Every row gives one point. Two turns around zero, p and q, are shown by what they do to some points. Where does a point land after both, in the order given? Backwards means that the second turn is done in reverse. Each puzzle has new turns, and all numbers are rounded.
(in the rows, 128 means zero)

Turn p:
[93 81] => [107  73]
[124 123] => [126 122]
[183 170] => [169 184]
[112 139] => [110 134]
Turn q:
[117 102] => [153 114]
[120 107] => [148 118]
[113 110] => [144 111]
[145 217] => [ 42 155]
[145 105] => [153 142]
Where do these land?
q, then p: [102  70] => [189 112]
q, then p: [154 153] => [ 99 150]
p, then q: [127 161] => [ 96 122]

Turn p:
[137  76 107] => [184 123 136]
[101 107 182] => [113 114 188]
[159 185 117] => [ 94 163  84]
[ 93 159 144] => [ 85 104 130]
[149 113  90] => [164 136 101]
Turn q:
[100 154  90] => [127 145  77]
[176 108 154] => [142 131 184]
[123  92  88] => [175 111 107]
[113 157 180] => [ 69 125 144]
Where do these land?
q, then p: [140 126 184] => [109 108 178]
q, then p: [ 66 119  90] => [186 111  86]
p, then q backwards: [142 155  91] => [ 98 146  95]
q, then p backwards: [165 112 148] => [126  96 159]

Turn p:
[134  94 134  46] => [119 165 165  56]
[ 83 168 122 129] => [ 78 138 115 157]
[139 162  90 162] => [123 100  75 144]
[136  69 153 150] => [169 105 177 131]
[147 147 140 152] => [150 132 108 151]
Turn q:
[158  65  95 110] => [184 103  80 111]
[ 84 131  80 163] => [ 72  99  97 106]
[123 165 141 142] => [100 151 149 130]
[189 132 194 137] => [168 197 140 170]
[ 76 120 121 108] => [111  76 143 133]
[138 154 137 109] => [134 142 158 118]
Where do these land?
q, then p: [ 91 135 189 106] => [166 123 158 185]
p, then q: [ 73 111  94 149] => [117  84 106 177]
p, then q: [135 156 130 120] => [111 129 130 104]
q, then p: [125 122 127 159] => [106 109 118 134]
q, then p: [216 116  99 106] => [148 166  63  72]

Turn p:
[ 94 174 158 135  99 137] => [131 162 182 146 124 101]
[ 83  94 115 162 151 111] => [137  83 119 182 140 127]
[159 100 104  89  95 180] => [120 154  80 101  66 126]
[193 169 176  93 163 106] => [101 170 138  65 188 159]
[ 55 135 108 142 122  99] => [120  83 172 177 117 112]
[128 142 158 132 162 135] => [116 147 126 135 169 120]
[167 142 122  68  95 159] => [101 169 119  75  83 131]
[104  64 105 173 104 106] => [175  83 111 177 101 154]
[169 132 106 159 161 119] => [154 102 104  95 164 122]
Turn q:
[182 126 100  98 123  85] => [122 133  60 130  88 117]
[ 69 127 154 104 155 202] => [126  93 184 178 191 138]
[ 84 146 127 104 154  97] => [121  84 121 108 156  93]
[102 105 183 154 143 162] => [120 108 198 133 129 157]
[179  93  95 202 111 143] => [141 210 153 132  71 126]
[142 133 106 111  84  86] => [108 150  74  99 127 130]
[137 168 131 123 127 122] => [159 118 108 116 136 135]
Where do these land?
p, then q backwards: [111 201 100 137 187 157] => [ 47 121  81 121 157  96]
q, then p: [112 113  88  53 148 169] => [171  63 118 163 173 110]
p, then q: [ 71 165 119 124 166 129] => [101  97 166  81 114 104]
p, then q: [151 138 149 135  95 100] => [148 114 123 153 127 170]
p, then q: [135 117 153  89 124  86] => [134 120 162 158 167 148]
q, then p: [165  77 183 157  94 144] => [135 197 143 157  91  84]
q, then p: [137 115 104 167 141 106] => [127 136 172 109 117 151]
p, then q: [142  97 129 161  69 132] => [151 172 101 139 106 172]

Turn p:
[ 82 114  79 167 153 150 132 109] => [159 121 101 126 144 169 129 192]
[170 151 154  78 141 156 113 128] => [118 143 154 117 149  64 102 109]
[ 91 131 161 139 106 147 147 142] => [106 170 138 126 129 150 160 135]
[161 141 157 115 125 120 170 127] => [ 88 113 171 134 122 113 129 117]
[ 85 118  81 156  95  93 111  86] => [182 103 109  96 106 189 144 129]
[150 126 138  76 145 107 129 155] => [114 129 130 138  92  76 112 115]
[169 170 151 112 134 115 122 164] => [102 115 130 140 137  71 148  95]
[108  97 116 166 139  93  95  92] => [140 103  81 103 122 178 106 123]
[137 103 115 142 114 171 133 149] => [143 153 137 171 150 141 120 136]
Turn q:
[135 155 100 127 115  78 155 106] => [130  79 145 141 174 133 132 108]
[148  97 130 107 117 137 150 137] => [120 134 122 143 107 120 163 107]
[110  94 129 122 130 141  60 118] => [165 162 122 126 109  79  99 145]
[217 172 140 119 147 161 138 121] => [134 172  99 172 159 201 153 123]
[105 125 122 114 128 103 103 151] => [131 113 116 115 136  92 128 153]
[103 129 136 106  85 151 105 131] => [136 111 100 146  88 112 103 138]
[116 105 128 100 149 164 137 128] => [ 93 161 125 140 107 110 126 121]
[111 109 155 133 154  97 149 117] => [114 125 180 121 129 119 146 144]
[107 166 111 225 125 119 154 144] => [132  93 144  47 144 186 101 113]
Where do these land?
q, then p backwards: [166 162 172 170 166  91 126 129] => [ 91 140 107 167 103 178 157  88]
p, then q: [ 99 122 130  97 161 136  82  90] => [134 128  78 161 166  93 133 143]
p, then q: [139 123 150 120 135 160 134 124] => [124 131 133 121 139 130 114 165]
p, then q backwards: [128 114 144 115  86  98 130 156] => [146  91 132 124 109 160 156 115]
q, then p: [167 133 123 180 102 104 127  96] => [108 124 160 132 169 118  72 116]
p, then q: [132 137  90  94 140 138 138 129] => [156 118 122 120 133 130 171 143]
q, then p: [ 55 132 151  90  84 133 131 123] => [151 156  90 149  92 180 138  82]
p, then q: [157 101 102 162 152 121 175 163] => [147 136 139  53  94 132 124 114]
p, then q: [109 127  90 123 126 171 108 143] => [134 139 105 116 168 162 155 129]
